Each row is a point. To make a cloud, some directions were put in groups of two or more. Within a group, all points are equally far from the middle, so they leave a hole (a ring in 2 directions, a hollow ball in 3). The other directions are filled evenly. Then the cloud was stretched, turned, moved and blurred a little. Count the holes, and give their numbers of directions, smallest first.

Cloud (20 x 3):
[[ -6  14  34]
 [ 89 -65 -18]
 [-26 -16  36]
 [-10 -28  72]
 [  4  -8  39]
 [-16 -22 -40]
 [-35  27 -60]
 [ 21 -19 -56]
 [-35 -23   1]
 [ 65 -11 -29]
 [-76  42 -14]
 [ 44 -47 -53]
 [-29  44  31]
 [ 41  15  49]
 [-53 -49  13]
 [-35  50  61]
 [ -1 -15  19]
 [-12  36  26]
 [-53  36 -68]
 [ 26  -5 -54]]
Holes: 0

Cloud, 27 rows:
[[-24  12 -81  34]
 [ -2 -65  -5  12]
 [ 21 -51  23   3]
 [-16   4  32  67]
 [ 37   8  31  27]
 [ 12  11 -95   8]
 [-20   2  17  71]
 [ 38  25 -55   6]
 [ 16 -20  40 -29]
 [-16 -11 -78  -7]
 [ -3  -8  74 -16]
 [ 27  42  13  22]
 [-30  37 -14  15]
 [  8 -17  71 -16]
 [ -1 -61 -13  46]
 [ 15 -47  17 -11]
 [-25 -23  50  68]
 [ 19 -30  59 -10]
 [-20 -15  83   2]
 [-22 -47  -6  71]
 [-29  31 -35  37]
 [-38 -48  50  57]
 [ 21  26  38  37]
 [-17  36  20 -12]
 [-22 -66   0  54]
 [ 11   5  66  44]
 [  4 -20  85  -4]]
Holes: 2 (2, 2)

Cloud, 51 rows:
[[ -9  18 -83   2  27  20]
 [-77   5   4   0 -24  28]
 [-18 -42 -65 -45  -1  53]
 [ 76  29 -50 -25 -11 -36]
 [-21   4 -46  -8 -27 -91]
 [-16 -15   1 -15 -87  14]
 [-37 -37 -36  -2 -18 -68]
 [-71 -31 -31 -51 -37  15]
 [ -3  -1 -21 -84  -4  64]
 [-74  -1  36 -25   7  38]
 [-19  75 -42 -72  28  14]
 [ 37 -54  26  19 -26   0]
 [ 47  11 -84 -29 -16 -55]
 [-56  -8 -41 -57 -25  70]
 [-32 -41   5  -9  41  40]
 [ 43  13  40   7   5 -10]
 [-17  56   2 -10  86 -29]
 [  8 -63  21 -24   7   6]
 [ 67 -12   4  -6 -18  37]
 [ 23  70 -65 -13  -3 -16]
 [-15  -7 -20 -17 -85  35]
 [  9 -17   0 -54  34  58]
 [-26  16 -34   2  87 -44]
 [  8  51 -81  -2 -15 -19]
 [  3 -58 -75 -44 -42  15]
 [-27 -43 -13 -52 -73   7]
 [ -5 -72 -25  11  16 -38]
 [ 25 -41 -32 -70 -53  38]
 [-56  10 -28 -23 -50  56]
 [ 78  14   6  -1  10 -21]
 [-34   3 -34   3  77 -52]
 [-10  50  48  -1  26   0]
 [  9 -83 -16  -5  15  -1]
 [-41  80 -61 -54  24  -5]
 [-22 -46  33 -35  -4  -1]
 [ 12  20  49  -2 -25 -22]
 [ 21 -64 -81 -23   0   2]
 [-46  52   3 -63 -33  62]
 [ -6 -27   0 -33  36  66]
 [-12 -33  39 -39 -25 -16]
 [-19 -49 -10  11 -62 -28]
 [-21 -52  28 -29 -23  -9]
 [ 67 -20 -79  16   7 -54]
 [-14 -25 -44 -13  21  68]
 [ 52 -40  34   4 -19  -5]
 [ 82  27 -33 -21  -6 -23]
 [-39 -33 -67 -36 -45 -27]
 [  9  19  11 -48  54  45]
 [ 25   2 -29  56  25 -69]
 [-19  20 -39 -20 -16 -93]
 [  8 -73 -43   3  32 -15]]
Holes: 3 (2, 2, 2)
